Each row is a point. Each copy is the shape, with its points in the same order, turned, moved and blurred by noise. Say if it was mirrored as well.
In the rows, zero is written as 128.

Shape:
[[ 70 157]
 [ 93 144]
 [151 159]
 [129  32]
 [120 168]
 [160 155]]
Copy 1 (6 x 2):
[[187 171]
 [166 159]
 [118 184]
 [122  46]
 [144 183]
 [100 177]]
Copy 1 is: mirrored
Copy 2 (6 x 2):
[[110 180]
 [122 159]
 [101  95]
 [223 107]
 [ 95 131]
 [102  92]]
Copy 2 is: mirrored
Copy 3:
[[ 74  91]
 [ 96 104]
 [119 153]
 [199  52]
 [ 94 141]
 [135 155]]
Copy 3 is: only turned
Copy 4:
[[204 171]
 [180 167]
 [152 115]
 [ 72 215]
 [180 124]
 [140 106]]
Copy 4 is: only turned

Shape, 9 rows:
[[148 143  82  95]
 [165 112 123 141]
 [137 115 132  79]
 [159 116  68 138]
 [ 88 111 130 162]
 [135 112 135  52]
 [ 43 224 131  64]
 [151 157 126 205]
 [139 115 120 203]]
Copy 1 (9 x 4):
[[151 156  88  87]
 [147 143  78 154]
 [158 145 135 119]
 [166 140  46 111]
 [138  66  91 141]
 [168 155 158 107]
 [ 69  83 170  28]
 [ 85 112  37 158]
 [125  95  40 173]]
Copy 1 is: only turned
Copy 2, 9 rows:
[[129 154  93 163]
 [123 145 141 111]
 [ 88 169  95 119]
 [168 145 114 150]
 [128  93  92  74]
 [ 81 189  92 124]
 [ 35  89  21 170]
 [149  65 164 122]
 [167  89 145  91]]
Copy 2 is: only turned
Copy 3:
[[147 141  85 122]
 [144 169 143 155]
 [128 120 104 162]
 [191 166 112 127]
 [144 125 185 104]
 [136  98  74 180]
 [ 68  70  65  37]
 [131 198 178  85]
 [165 183 194 114]]
Copy 3 is: mirrored
Copy 4 (9 x 4):
[[125  94  84 139]
 [149  85 150 146]
 [106  89 126  99]
 [172 100 103 154]
 [140 162 167 130]
 [ 94  77 115  75]
 [  7 180  85 124]
 [140 127 170 211]
 [170 133 178 179]]
Copy 4 is: mirrored

Shape, 14 rows:
[[ 89 146 127  94 176  59 113 123]
 [ 94 173 140  95 175  93 145 148]
 [174  99 154 182 105 118 158 159]
 [181 156 119 168  85 162 153 170]
 [182 126 142 163 127 163 176 156]
 [ 74 167 145 122 203  66 166 148]
 [190 159 108 244 124 154 160 163]
 [118 106  67 118 208  99 167 163]
 [ 98 133 150 144 174  88  79 143]
 [135 131 151 184 128 128 137  96]
 [ 71 135 169 109 184  83 184 134]
 [209 151 132 182 121 157 149  93]
 [ 85 148 115 112 143  30 173 129]
 [131 129 108 196  91 187 152 129]]
Copy 1:
[[168  57 127 188 119 114  82 149]
 [134  63 142 177 129 134  73 114]
 [162 129  91 100 140 148 170  76]
 [117 156 133  79 108 168 149  84]
 [110 135 100  86 138 133 141  69]
 [136  32 104 191 139 148  70 107]
 [121 136  64  45  92 198 134  74]
 [100   8 105 132  95 107 132 119]
 [199  65 119 126 137 131  78 140]
 [149 136  69 116 149 148 114 134]
 [128  48 105 195 177 132  92 105]
 [119 183  67  85 107 129 117  99]
 [146  56 108 223 112 156 127 130]
 [101 144 100  64 146 177 148 138]]
Copy 1 is: mirrored
Copy 2:
[[ 68 133 136 147  54 111 107 115]
 [ 75  89 116 147  79 127 110  94]
 [179 104  90 141 101 158 185 166]
 [211  92  84 154 145 162 123 152]
 [190  98 109 132 124 176 152 124]
 [ 57  89  86 129  48 139 126  98]
 [234 100  60 116  92 197 128 175]
 [ 71 162  93 131  95 195 132  96]
 [ 85 102 148 141  38 132 123 167]
 [183 115 124 101  67 122 144 154]
 [ 67  86  97 115  67 116 162  81]
 [234 130 117 134  85 145 131 124]
 [ 58 145  64 143  71  89 141 124]
 [191 104 107  73 129 154 117 166]]
Copy 2 is: mirrored
Copy 3, 14 rows:
[[100 180 125  95  48 103 123  77]
 [144 175 111 113  57  95  99  98]
 [122 135 127 175 140 132 172 174]
 [163  86 102 153 155 146 134 157]
 [146 109 120 156 146 107 130 187]
 [121 197  95 146  35  77  97 102]
 [120  73  64 203 172 108 140 156]
 [ 72 179  64  96  87 103  90 164]
 [ 94 185 133 129 114  98 133  68]
 [ 99 105 151 177 110 107 136 122]
 [125 200 138 149  33  87  95 131]
 [121  46 132 152 139  88 152 155]
 [105 172  97 133   7 135 136 111]
 [111  78 131 179 153 155  92 152]]
Copy 3 is: mirrored

Shape:
[[194 106 143  82 175 156 138 105 131 120  99]
 [198 135 160 206 174 103 107 165 150 103  83]
 [138  69 141  92 151 143  94 165 167  92 116]
 [111 173 109 129 169 133  96 180 164 108 204]
 [ 87 183 110 148 152 130 126 186  66  92 180]
 [178 185 122 115 102 140 162 113 108 149 163]
 [112  97 158 121 124 182 150 117  98  94 147]
 [178 196 131  93 103 105 156 102 165  87  99]
 [172 188 157 111 120 128 102 153  69 109 200]
 [122  76 203  98 153  83 167  91 111 134 138]
 [186 129 168 182  69 105 211 144 106 161 167]
 [181 129 215 104 119  70 108 110  87 115  98]
 [119  84 140 199 174  68 106  63 171 142 192]
 [120 177 216  94 100 166 124  67 125 195 176]
 [ 88  76 113 149 109  68 175  72 177 186 152]
 [128  72 125 155 109 141 109 189 139 171 181]
 [107 150 164 177 132 167 163 137 150 144 173]]
Copy 1, 17 rows:
[[105 117 181 142  89 174  62 103  92 118 142]
 [150 164 146 131 113  99  93 161  18 106  83]
 [ 69 135 139 180 156 129  70 120  91  77 146]
 [ 47  84  88 175 147  88  87 175  92 170  94]
 [100  73 143 161 178  88 141 194 142 174  75]
 [128  97 118 107  78 117  90 140 162 177 117]
 [102 101 146 153 137 145 157 112 139 124 159]
 [115 101 113  93  59 160  60 172 140  85  88]
 [109  78 154 168  79  53 114 144 154 163  82]
 [ 45 139 196  73 106 120 136  97 123 107 147]
 [145 184 128  75  74  80 150 162 153 170 154]
 [110 132 203  95  75  83 105  98 128  67  84]
 [ 55  91 119  49 135  60 124 122  20 140 171]
 [ 72  99  88  99  70 112 128  34 166 167  88]
 [ 57 134  97   7 162 116  98 126 114 131 192]
 [100 162 102 154 173  55  97 117 119 161 174]
 [ 92 138  82 120 128 126 161 133 108 179 125]]
Copy 1 is: only turned
Copy 2 (17 x 11):
[[142 107 117 112 120 104 171  79 156 115 181]
 [199 103 107 150  97 206 168 158 161 125 134]
 [199 132  97 124 112  76 147 128 103 155 151]
 [184 205 142 109 119 131  60 142 150 158 109]
 [130 156 185  64 107 139  81 185 133 151  72]
 [ 75 159 169 142 121 148 125  83 150 118 113]
 [109 108 135 102 116  96 107 138  80 102 148]
 [ 82 142 145 180 122 145 156 114 165 192 174]
 [119 132 199 129  59 121  81 114 168 124  91]
 [104 115 106 149 129  50 159 170 157  67 140]
 [ 79 159 161 189 104 170 164 137 108  44  89]
 [112  62 121 177  67  95 170 143 184 121 117]
 [176 127  94 185 210 123  77 172 176  61 115]
 [ 34 138  76 153  91  99  58  81 157  92 114]
 [102 169  79 188 233  97 143 151 126  83  92]
 [179 170 109 140 126 114 123 113  75  89  52]
 [103 175  99 126 120 164  80 152 101  85 125]]
Copy 2 is: mirrored

Shape:
[[118  97 156 116 131  95  83 119  85 120 128 138]
 [149  99 129 103  80  93 135 109 160 100 100 115]
 [157 210 170 124 157  81 113  94 111 126 159 124]
 [132 101 156 213 136 151 179 153 159 123 128 128]
 [111  76 130 134 153  74 109 135 104 146 119 103]
 [121 126  97 141  70  84  92 152 118 159 133  89]
 [183 140 185 136 159 143 131 100 160 137 209 158]
 [124 107  55 129 104 168 133 126  96 146 131  86]
 [ 83 152 116 171 120 109 132 169  92 118 135 126]
 [137 125 117  97 169 108 125 163 138 121 100 191]
 [ 90 140 186 105 159 132 163 110 145  80 168 109]
 [101 195 120 120  93 191 160  96 124 166 113 140]
 [ 91 174 115  92  89  84 109  55  70 119 180 145]
 [168 149 134  40 123 101 173 135 105 163 145 119]
 [232 133 132 152  99  85 143 188 103 183 130  80]
 [ 84 136 106  92 109 140 143 110 126 172 101  99]
 [153 130 126 140  77 133 102 142 111 104 161 128]]
Copy 1 (17 x 12):
[[110 138 107  88 152  99 149 132 142 114  78  90]
 [161 123 101  84 134  99  70 174 138 133 122 109]
 [124 137 132  84 102 167 139 144  96 121 132   7]
 [189  84  89 158  69 153 141 130 117 118 123 162]
 [149 158 108 118 111 103 155 162 163 137  59 108]
 [131 163 102  97 127 114 131 197 104 198  89 124]
 [154 131 112  66  38 119 136  81  92  94 163  80]
 [136 197 121 140 128 106 134 155 146 199 168 163]
 [145 142  93 166 154 149 165 146  90 162  97 104]
 [126 127 148 157 114  67 103 127  99  99  98  87]
 [214 136 125 109 151 149 139 107 119  87 142  85]
 [128 187 108 152 129 143 125 177  63 105 211 125]
 [108 214  61  77 174 134 132 129 102 143 138  30]
 [178 166 135 108 117  58 128 178 104 124 171  34]
 [142  92  97 115  40  78 163 221 104 199 137  81]
 [152 215 128 126 145 125 124 189 109 129 146 127]
 [129 106  87  88 135 108 141 126 101 175 147 114]]
Copy 1 is: mirrored
Copy 2, 17 rows:
[[121  86  94 114 140 138  91 105 166 160 142 155]
 [143 128 152  82 141 105 136 121 121 159 105 186]
 [140 109 151 153 110 200  84  86 159  89 147 204]
 [147 152  83 101 106 102 153  67  69  92 178 143]
 [135 115  98  91 124 117 105 137 170 155 185 150]
 [154 161 154 104 168 122  95 121 169 141 140 107]
 [110  93 133 124 116 198 180  35 130  87 161 181]
 [161 146 129 106 126 168 133 141 103 172 137  71]
 [136 160 100 156 106 119  79 102 134 125 150 112]
 [ 55 127  89 133 124 140 131 155 125 118 128 175]
 [152  92 114 132  33 135 145  77 141 114 118 176]
 [132 104 167 121  98 172  97 114  64  82  94  88]
 [125  72 195 173 112 166  64  92 156 176 122 135]
 [ 83 145 170  69  77 202 108 122 151 143 113 169]
 [133 226 133  45 167 194 101  90 144 119 169 165]
 [138 107 157  88  94 141 102 159 122 120 117  99]
 [140 147 122 130 159 153 122  65 135 152 109 131]]
Copy 2 is: mirrored

Shape:
[[125 114 103 173  87 146 148  87 143  37  70 119]
 [ 94 125 108 182 138  42  76  93 190 140 126  74]
 [ 78 113  96  99 149  64 123  61 196 188 163 138]
 [214 101 119 146 122 181 143 190  69 183 197  91]
 [129 112 166 132  82 145 108 101 191 101  65 153]
 [148  92  63 135 183  63  94 119 131 160  99 159]
 [212 150 146 140 156 193 174 207  83 106 200  84]
 [117 148  75 135 152  97  74 189 170 173 165 140]
 [190 110 120 121 124 125 119 196  57  93 247 132]
 [118 156 204 146 136 129 117  88 115  87  62 138]
 [ 71 104  93  84 165 134 106 170 167 130 127 152]
 [128 125 154 139 136 178 141 120 137 104 107 113]
 [105  58 178 169 160 166  99  94 154  75  96 111]
 [120  81 104 100 156  17 139 164 176 154 114  99]
 [175 134 121 179 169 199 215 230  25 109 217 127]
 [144 130  68  86 189  91  93 105 178 109 120 106]
 [ 80 118  94  87 128 120  92 135 103 146 112  87]]
Copy 1:
[[195 148  79  94 129  27 111  79 127 141 149 138]
 [101 172 120 153 134  86 166 144 119 165  99 228]
 [114 103 167 143  58 123 110 179 127 153 104 231]
 [127 106 128 137 138 196 192 122 181  49 187  59]
 [177 101 132 115 166  55  82 114 117 165  90 123]
 [148 144 111 102 127 161 119 126 167  84  74 225]
 [140 156 135 125  97 168 195  89 137  54 164   8]
 [142 186 147 181 120 191 126 152 164 133  98 161]
 [100 184 141 151 102 145 129 131 187   7 173  57]
 [160 149 132  50 165  69 109 133  55 129 105 118]
 [175 156 182 159 105 166  71  98 123 124 115 172]
 [183 123 139 108 133 101 134 102  90 121 141 104]
 [194 123 170 125 171  42 141  91  78  88 126 158]
 [ 67 146 167 121 105 146 122  69 158 139  80 209]
 [176 194 165  77  89 187 196  94 179  29 220  21]
 [139 144  97 158  74 136 115  98 100 102  67 191]
 [121 142 122 139 135 165  88 108  90 123 169 181]]
Copy 1 is: mirrored
Copy 2, 17 rows:
[[ 75  74 142 113 127 125 165 186 149 182 176  70]
 [184 145 132  40 144 133 130 160 233 110  88  93]
 [182 168 105  90 119 117 136 106 206 181  41 151]
 [196  55 160 210 181 198  81  97  63 107 122 132]
 [122 106  78 132  98  94 155 146 148 160 129  20]
 [128 167 126 111 127 215  47 139 178 174  79 109]
 [156  73 162 240 201 135  89 152  98  77 177 155]
 [197 171 182 150 111 140  61 132 174 111  90 103]
 [118 110 198 166 168 141  55 146  49  56 122 163]
 [108 149  43 128 153 121 165 160 137 140 176  66]
 [108 180 167 167 100 147 119  82 188 120  94  92]
 [129 103 117 175 156 121 161 134 144 127 161  87]
 [ 80  92 107 133 208 114 159 112 174 138 116  42]
 [139 124  91 109  78 190  89 145 230  98  79 154]
 [128  83 207 222 204 159  61 102  64 100 228 181]
 [125 167 134 166 127 150 117 206 204 147  57 117]
 [146 173 143 138 117 186 173 121 142 120 102 107]]
Copy 2 is: mirrored

Shape (16 x 12):
[[169 135  93 154  92 135 127  68 125 106 123  91]
 [ 95 117 107 116 107  85 131  65 110 208  85 120]
 [108 165 179 135 174 127 143 138 114 168 142 147]
 [157 167 106 122 142 134  40 169  92 109  73 164]
 [146 169 110  94 137 144 125 126 157 177  72 160]
 [145 109 144 147 186  97 128 103 149 150 133 137]
 [135 124 122 125 136 188  63 152 144  92 142  95]
 [126 135 160 138 141 125 111  51 162 120 110 169]
 [ 98 154  67 113 118 122 105 169 112 130  97 130]
 [153 132  69 106 103  84  96 102 112 185 140 185]
 [ 74 148 159 227 230 141 104 141 131 151 174 126]
 [119 107  79 175 114  88 139 201 131 118 174 141]
 [110 141 103 161 134 169  85 202 176 213 147 145]
 [101  98 151 195 149 183 152 148 116 154 111 128]
 [156 119 155 137 174 154 202 109 127 117 126 249]
 [119 108  84 128 172 124 189  82 135 121 176  94]]
Copy 1:
[[168  95  98  93 106 113 127 157 182 114 112 153]
 [132 100  82 135  71  84 167 102 113  82 104  74]
 [104 131 153 185 121 102 176 105 116 165 138 117]
 [216 150 173 155 107 173 180 157 138 125 173  94]
 [160 109 148 137  93  91 171 167 100 133 176  64]
 [ 92 159 139  97  96 113 167  94 126 133 159 112]
 [174 101 191 123 136 183 112 125 148 160 137 114]
 [ 94 125 137 128  45 111 152 160 163 158 110  91]
 [176 112 144 162 135 143 150 143 100  75 160 116]
 [166 147  40 129 107 150 167 143  92 124 136  74]
 [ 54 155 154 209 136 149 126  63 187 148 196 132]
 [120 187 119 132 197 158 133 136  93  92 124 151]
 [133 126 142 160 202 142 114 122 113 130 183  37]
 [135 154 173 174 145  75  95  98 172 109 129 108]
 [103 225 149 152  76  58 112 178  96 184 154 130]
 [ 98 116 100 105 107  96  91 105 102 135 139 191]]
Copy 1 is: mirrored
Copy 2 (16 x 12):
[[ 82 135 157 139 116 193  90 123 100 100 118 132]
 [109 135 200 123 169 127 100 197 155 157 111 163]
 [147 149 131 166 125 108 187 148 159 161 102  97]
 [112 136 149 181 126 101 168 115 124  97 238 141]
 [151  76 180 183 118 101 126 147 150 123 146 136]
 [168 136 139 158 166 171 143 144 124 168 127  98]
 [137 161 125 141  87 115 115  61  80 134 169 121]
 [175 164 184 177 133 183 127 122 159 119 117 132]
 [102 120 125 130 143  75 107 128 148 107 179 132]
 [119 124 120 190 147 141  93 203 144 137 164 182]
 [127 195 108 192 184 118 172  70 142 206 104  53]
 [123 151  40 148 185 104  99 149 101 103 140  94]
 [143 128 114 219 148  31 100 118  91 169 129 112]
 [132 149 138 147 179  94 169  85  96 134  69 124]
 [202  99  97 193 160 172 202 120 169  88  77 158]
 [124 109  90 100 144 188  98 118 146 166  83 108]]
Copy 2 is: only turned

Shape, 16 rows:
[[103 145 161  97 137 133 159 171 140 130 102 151]
 [ 88 164 121 115 144 134 138 101 131  96 160 151]
 [ 93 104 172 182 150 131 144 154 103 210 149 120]
 [190 195  83 117 108 120  88 140 213 158  99  79]
 [108 164 189 147 100 122 101 159  82 185 145 139]
 [125 168 162 126 161 132 128 113 148 134 167 132]
 [130 150  91 137 134 171 187  93 120 146 136 178]
 [195 143  74 126 152 148  58 156 172 134 113  62]
 [174 126 100 124  74 135  91 137 184 123 123  77]
 [150  88 160 179 145  69  93 160 102 156 147 126]
 [ 92 140 148 139 142 153 127  93 100 127  84 151]
 [ 57 138  94  75 154 117 199  85  89 173 119 142]
 [103 119 157 178 135 106  64 191 107 204 179 191]
 [156 147 128 154 111 107  61 139 220 156 100  99]
 [120 215 156 131 133 102 164 125 124 130 101 158]
 [ 73 116 145 216 134  79 103 212 104 168 130  79]]
Copy 1 (16 x 12):
[[ 98 179  77 123 124 120 136 139 124 157 115  99]
 [ 99 136 116 102 115 158 110 140 130 103  85 119]
 [152 110  62  95  63  88 166  73 139 141 133 114]
 [163 105 131 168 218 127  58 121 192 161 162 127]
 [125 118 100 137  80 118 177  93 189 123 151  72]
 [139 143 118  91 114 136  99 120 167 120  94  96]
 [ 87 151 119  74  98 174 100  96 127 152 138 176]
 [169  63 161 123 223 113 100 119 166 195 126 113]
 [150  99 153 127 209  89 104 131 144 132 180 132]
 [182 104 121  97 104  71 204 133 181 143 117 130]
 [131 131 108 100  89 180 140 147 110 142 147 103]
 [106 152 108 170  39 151 105 117  73 148  96 163]
 [106  72  70  96  72  73 185 127 224 142 123 114]
 [183  87 102 139 186 103  95 167 193 143 173 117]
 [127 185  90 139 118 191 136 130 174 130 122 121]
 [178  78  36 141 135  84 222  99 152 118 114 119]]
Copy 1 is: only turned
Copy 2:
[[113  89 164 167 158 148 135 121 127  89 129 180]
 [134 128  87 181 106 122 106 128 149 118  87 186]
 [164 115 158 103 163  87 174  45 167  75 106 139]
 [ 87 133  99  42 169 208 135 179  95 127  63 170]
 [113  89 162 129 114 161 184  59 188  87  80 152]
 [141 107 101 124 116 139 105 101 163  76  86 174]
 [117 141  69 165 124  95 150 107  88  68 133 144]
 [106 122  99  50 219 192  96 150 127 153  74 109]
 [ 85 145 129  49 141 171 103 144 119 157  94 140]
 [115  84 124  71 156 118 150  57 206 151 145 131]
 [173 149 116 170 141 157 152  79 131 103 143 140]
 [158 138 112 204 149  94 197 159 146  59 122 134]
 [ 79 131 130 115 179 120 163   7 219 113  94 185]
 [113 147 121  27 168 192 121 113 134 130  92 198]
 [141  66 107 157 111 166 164 116 118  83 106 202]
 [159  79 173  73 185 100 197  46 178 173  75 164]]
Copy 2 is: only turned
Copy 3 (16 x 12):
[[157 105 125 125 177  88 129 106  81 153 132 132]
 [125  89 162 183 169 121 101  97 145 112 148 103]
 [129 164 148 137  95 126 155 131 127 217 158 123]
 [ 89 118  98 102 156  98 170 175 156  48  56 153]
 [107 134 174 132 127 101 188 153  96 164 179  79]
 [ 87 116 132 162 171 114 146  94 148 150 128 108]
 [152 106 145 185 153 139  74 164 129 150 109 100]
 [ 65 126 126  60 150 160 136 150 148  75  81 169]
 [ 83  79  99 112 123 147 160 159 130  56 122 171]
 [ 61 163 178 153 110 126 167 134  90 162 157 181]
 [119 119 158 146 113 103  80 120  88 129 135  80]
 [193 162 130 174 154  82  47 139 153 128 179 107]
 [ 92 115 224 129 127  85 171 172 129 202 178 146]
 [ 51  98 112 109 107  74 180 150 131  88  84 161]
 [142 137 156 177 181  88 154 114  90 112  96  87]
 [137 175 202 113  60 120 199 114 123 158 157 172]]
Copy 3 is: only turned
Copy 4 (16 x 12):
[[152 148 130 149 136  89  72 145 128 117 157 122]
 [119 206 103 146 159 129 129 145 123  96 124 136]
 [152 160 174 154  56 127  79 176 162 125  78 171]
 [227 108 119 135 168 141 185 182 194  95 138  63]
 [195 158 126 140 116 145  77 177 154 156 111 202]
 [162 197 124 155 150 134 110 130 165 104  98 128]
 [ 91 167 171 172 148 176 130 154 130  96 153 130]
 [208 105  87 157  99 146 199 132 191 103 127  66]
 [163  96  98 112 143 126 184 161 197 136 124  90]
 [166 116 105 179  88 128 102 169 145 159  36 146]
 [135 141 135 121 126 144 109 123  93  84 123 166]
 [107 181 180 185 137  80 146 169 100  65 151 193]
 [167 152  79 184  73 167  45 219 173 131  81 177]
 [207  96  97 107 141 139 137 187 193  89  86  81]
 [184 173 156 149 187 133  92 161  93 118 131 132]
 [192 154 122 125  25 107 104 222 119 163  63 134]]
Copy 4 is: mirrored

Shape:
[[153 181 136 144 153  98 109 103 189  85 129 187]
 [153 138  99 132 120  88 178 106 163  96 119 174]
 [118 105 166  98 146 114 140 115 140  62  96 187]
 [146 144 123  98 139 104  75 123  73 120 218  89]
 [119 135 131  87 181 116 115 145  96 172 188  78]
 [149  79 143 123 168 143  95  87 116 147 198  55]
 [185 110 134 163 139 186 112 152 103  87  75  53]
 [ 95 136 117 149 114 143 144 139 156  99 147 154]
 [141 155 129 117  97 111 130  93 159 112  72 100]
 [137 122  76 146 129 120 129  81 111  82  86 163]
 [140 166 139 144 148  94 174  89 131  78 123 137]
 [157 118 154 174 169 162 111 117  98 154 108 105]
 [140 133 101  81 166 171  79 100 112 151 186  63]
 [192 107 143 103  95 170 101 143  86 196 117  95]
 [141 126 101  74 184 138  86 143  92 178 161  76]
 [ 93 173 148 148 118 113 142  72 132  76  93 174]
 [149  85 126 158 121 116  75 155 118 161  82  77]]
Copy 1, 17 rows:
[[124 130 114 171 103 136 197 114 125 171  91 206]
 [124 132 140 132 144 148 226 118 121 152 135 149]
 [185  99 112 147 140 137 180 102  95 192  98 130]
 [164 161 139 114 138 101  69 103 141  71 139 177]
 [154 118 150 115 116  62  71 123 173 112 157 143]
 [184 178 108  72 109 117  67 107 179 147 174 147]
 [113 128 133  47 136 190  95  58 189 172  74 106]
 [156 106 106 130 110 143 176 153 153 117 112 123]
 [108 111 105  95 190 149 158 121 154 181 118 159]
 [123 110 143 124 139 212 167 111  88 155 143 134]
 [160 103 144 125 150 158 196  90 157 156 130 180]
 [120 119 105 116 100 158  94  67 187 172 143 116]
 [146 173 143 103 130 118  41 156 174 132 140 149]
 [ 87 166  95 123 175 112  69  78 173 146 142  85]
 [121 136 157 110 120  78  42 127 153 136 153 130]
 [156  77  98 162 157 193 194 119 137 155 120 170]
 [ 82 109  75  55 118 136  87  82 139 154 135 112]]
Copy 1 is: mirrored
Copy 2, 17 rows:
[[115  61 147 143 108  95 116  59 146  49 172 162]
 [132  78 169 135  91  97 131 111 187  65 108 137]
 [138  56 153 149 169  95 138  94 155 116 104 171]
 [132 188 114  33 135 146 124  81 117  79 126 157]
 [148 165 117  52 164 161 126 128 121  94 148  84]
 [176 177  71  42 176  94 128 144 157  72 160 140]
 [ 60 160 109 126 169  34 115 195 118  93 131 158]
 [123  99 106 137  88  96 145 107 153 127 132 126]
 [109 128 179 142 130  65 181 117 149  72 163 148]
 [147 130 171 164 102  47 104 106 157  90 100 156]
 [101 103 175 111 128  89 121  97 207  89 142 152]
 [129 152 119 132 154  90  85 181 137  98 178 153]
 [144 205  81  90 171 106 141 105 124  65 150 100]
 [140 196 116 137 150 141 152 204 105  78 139 165]
 [157 191 116  86 175 143 115 133  97  70 143  86]
 [124  93 182 168 116  82 130  67 178 133 164 169]
 [138 147 144 106 129  70 132 204  73  91 160 149]]
Copy 2 is: only turned
Copy 3, 17 rows:
[[163  87 108 211 135  67 125 137 145 130 178 120]
 [132 112  90 142 135 101 158 104 168 129 213 134]
 [ 80 138 126 210 127 128 120 119 181 101 172 129]
 [181 177 108 143 182 115  76 197 151 134  85 195]
 [195 195 128 122 181 130 107 152  98 104  86 144]
 [185 198 123 124 138 118  87 133 144 173  48 148]
 [117 148 121 101  89 145   7 150 118 179 157 115]
 [152  90 103 139 136 149 134 145 172 129 139  90]
 [113  98 137 120  83  82 115 156 123 113 156 150]
 [109  76 124 140 148 134  96 107 170 142 174 166]
 [167 126 103 161 115 103 105 113 158 104 188 157]
 [145 140 118 145 114 162  70 116  92 174 116 141]
 [192 164 177 113 179 107  83 166 131 157  80 136]
 [111 176 151  97 135 159 116 178  72 187 119 153]
 [154 188 155 119 200 116  84 157  83 128  77 139]
 [141  66 138 187  89 137 118 131 166  96 187 162]
 [ 82 128  98 103 118 123  73 140  81 154  84 136]]
Copy 3 is: only turned
